Each row is a point. Examples show where two turns around zero, p and q, send a point. Write where each new point lands after one turn and then the other. Backwards means that the second turn is done in reverse. Each puzzle has new turns, and all numbers are rounded.
In the rows, 128 means zero.

Turn p:
[133 158] => [158 129]
[147 104] => [108 105]
[136 180] => [181 130]
[104  68] => [ 65 141]
[120 129] => [128 136]
Turn q:
[123 151] => [143 146]
[124  89] => [ 95 107]
[175 111] => [144  81]
[ 90 161] => [130 178]
Where do these land?
p, then q: [ 92 109] => [137 168]
q, then p: [165 128] => [104 100]
p, then q backwards: [ 98 107] => [ 92 124]
p, then q backwards: [177 169] => [191 141]
q, then p backwards: [109 127] => [112 118]

Turn p:
[143 157  78 139] => [124  99  76 138]
[127 188 135  89] => [146 178  80 124]
[ 97  77 131 142] => [136  99 177 106]
[131 137 122 111] => [142 135 116 134]
[103  73 124 148] => [132  90 176 111]
[144 132 197 163] => [ 69 169 161 127]
[150 132 108 104] => [147 126 110 156]
Turn q:
[143 110 154 136] => [139 133 138  96]
[107  90  70 118] => [158  73 125 166]
[122 145 161 141] => [101 143 124 103]
[133 137  78 144] => [124 112 155 171]
[129 201 148 121] => [ 80 184 114 142]
[121 109 197 129] => [125 138 108  60]
[143 105  88 107] => [169 115 134 159]
Where do these land?
q, then p: [159 151  81 141] => [ 72 143 143 111]
q, then p: [138  80 169 104] => [163 137 110 183]
q, then p backwards: [106 186 123 123] => [174 159 147 149]
q, then p: [136  92  95 127] => [107 122 157 161]
p, then q: [101 131 171 145] => [115 152  82 126]

Turn p:
[163 156 165 177  64 147] => [152 119 201  91  93  87]
[136  76  87 132 149 128] => [108 127  83 131  90 160]
[147  93 141 118 181 128] => [140  90 103 146 127 173]
[101 181 104 138  94 113] => [132 184 140 125 141  83]
[125 120 121 106 153 169] => [103 127 139 147 135 170]
[ 89 127 119 151 133 110] => [124 138 108 158 122  97]
[116  81 147  90 138 118] => [ 99  84  96 124 149 140]
[147 190 141 111 113 110] => [166 153 154 102 168 115]
Turn q:
[118 125  90 178 144 129] => [124 137 109 174  96 155]
[114 137  96 138 188 169] => [161  94  96 169 138 168]
[102 107 124  98 116 125] => [101 100 116 109 131 115]
[173  89 141 140 169 101] => [142 134 146 184 142  79]
[151 142 181 150 100 125] => [136 159 187 110 125 127]
[ 66 177 106  81 111 124] => [ 94 122  79  72 157 169]
[156 122 106 125  97 108] => [128 154 113 116 103  97]
[143 125 179 114  97 142] => [137 124 177  90 131 113]
Where do these land?
p, then q backwards: [145 109 116 124 130 225] => [ 69 126 165 196 102 136]
p, then q: [148 104 121 118 112 110] => [124 111 101 109 127 110]
p, then q: [116 218 118 126 112  91] => [163 193 121 145 193 127]
p, then q: [122 111 188 115 138 101] => [120 105 127 176 124  84]
p, then q: [ 78 102 121 124 148 108] => [102 136  98 165 103 147]
q, then p: [152 109 129 131 126 100] => [154 134 116 128 134  99]
p, then q: [140 127 113 182 122 192] => [114 142 188  80 102 149]
q, then p backwards: [150 167 110 119 149 129] => [138 152 111 117 155  95]
q, then p: [100 105 137 113 115  96] => [110 126 103 156 148 103]
